Every row gives one point. Two turns around zero, p and q, are shown by what they do to some points. Where does a point land after both, in the order given? Backwards means that the second turn is done in reverse. Each puzzle has new turns, and all numbers are rounded.

Turn p:
-0.003, -0.006 => -0.006, -0.002
-0.027, -0.029 => -0.040, -0.001
0.061, 0.027 => 0.062, -0.025
-0.031, 0.008 => -0.016, 0.028
Turn q:
0.055, 0.021 => 0.058, 0.010
-0.021, 0.006 => -0.019, 0.010
-0.041, 0.008 => -0.039, 0.016
0.007, -0.036 => 0.000, -0.037
Where do these land?
p, then q backwards: 0.032, -0.030 => 0.009, -0.043
q, then p: 0.018, 0.004 => 0.013, -0.013
p, then q: 0.023, -0.017 => -0.002, -0.029
q, then p: -0.034, 0.055 => 0.028, 0.059
p, then q: -0.038, -0.013 => -0.032, 0.025

Turn p:
0.026, 0.006, -0.023 => -0.019, 0.007, -0.029
-0.012, -0.036, 0.015 => 0.040, 0.008, 0.006
-0.037, 0.023, 0.044 => 0.000, -0.013, 0.061
0.009, 0.022, 0.005 => -0.023, 0.004, 0.007
0.013, 0.002, 0.040 => -0.001, 0.031, 0.028
0.001, -0.018, -0.081 => 0.004, -0.037, -0.074
Turn q:
-0.029, -0.027, 0.057 => 0.030, -0.043, 0.045
0.009, 0.036, -0.031 => -0.004, 0.042, -0.023
0.017, 0.031, 0.041 => 0.052, -0.003, -0.015
0.008, -0.038, -0.030 => -0.046, -0.016, -0.005
-0.002, -0.033, -0.037 => -0.049, -0.005, 0.002
-0.003, 0.032, 0.001 => 0.019, 0.025, -0.004
Where do these land?
p, then q backwards: -0.055, 0.001, 0.052 => -0.058, -0.012, 0.046
q, then p: 0.015, -0.019, -0.031 => 0.014, -0.037, 0.001
p, then q: 0.013, -0.007, 0.017 => 0.018, 0.012, -0.007
p, then q: 0.027, 0.024, -0.038 => -0.033, 0.028, 0.030

Turn p:
0.041, 0.006, 0.027 => 0.046, -0.007, -0.018
-0.074, -0.030, -0.012 => -0.072, 0.037, -0.001
0.023, 0.012, -0.001 => 0.021, -0.015, 0.004
0.036, -0.020, -0.015 => 0.033, 0.014, 0.026
-0.026, 0.032, 0.000 => -0.028, -0.029, -0.011
Turn q:
0.043, 0.024, -0.004 => 0.027, 0.030, -0.028
-0.021, 0.005, 0.000 => 0.002, -0.020, 0.009
-0.026, -0.085, 0.013 => -0.082, 0.002, 0.036
0.025, 0.045, -0.012 => 0.047, 0.011, -0.021
-0.023, -0.007, 0.026 => -0.022, -0.027, -0.006
0.002, 0.018, -0.022 => 0.027, 0.004, 0.009
Where do these land?
q, then p: -0.011, -0.004, -0.028 => 0.016, 0.000, -0.026
p, then q backwards: -0.003, -0.051, 0.004 => 0.043, -0.017, -0.023
q, then p: 0.049, 0.032, 0.039 => -0.004, -0.026, 0.065
p, then q: -0.032, -0.001, -0.068 => -0.038, -0.061, -0.020
p, then q backwards: 0.004, 0.018, 0.030 => 0.004, 0.025, 0.024
q, then p backwards: -0.008, 0.006, 0.022 => -0.008, 0.020, 0.011

Turn p:
-0.025, 0.011, -0.015, -0.030 => 0.001, -0.041, 0.003, 0.013
0.049, -0.038, -0.072, 0.039 => -0.031, 0.021, -0.085, -0.044
-0.017, 0.004, 0.028, 0.024 => 0.032, 0.020, 0.014, 0.007
-0.010, -0.006, 0.031, -0.029 => 0.001, -0.013, 0.042, -0.005
0.004, 0.030, 0.029, -0.005 => -0.004, 0.013, 0.027, 0.029
Turn q:
-0.018, -0.026, -0.004, 0.004 => -0.006, 0.019, -0.019, -0.016
-0.037, 0.011, 0.036, 0.024 => 0.040, -0.018, -0.031, -0.021
0.025, -0.045, -0.017, 0.025 => -0.047, 0.013, -0.031, 0.015
0.048, 0.021, 0.033, -0.043 => 0.027, 0.005, 0.035, 0.061
-0.017, 0.039, -0.047, -0.010 => -0.014, -0.019, 0.047, -0.037
Where do these land?
p, then q: 0.039, 0.005, -0.008, -0.010 => 0.016, -0.001, 0.002, -0.038
q, then p: 0.007, -0.015, 0.008, 0.032 => 0.007, -0.016, -0.031, -0.010
p, then q backwards: -0.040, -0.028, 0.038, -0.026 => -0.021, 0.059, -0.005, -0.023
p, then q: 0.017, 0.025, -0.087, -0.016 => -0.057, 0.022, -0.014, -0.069
q, then p: 0.018, 0.030, 0.012, 0.015 => 0.008, 0.017, -0.004, -0.035
q, then p backwards: -0.041, -0.017, 0.037, 0.006 => -0.018, -0.024, -0.017, 0.047
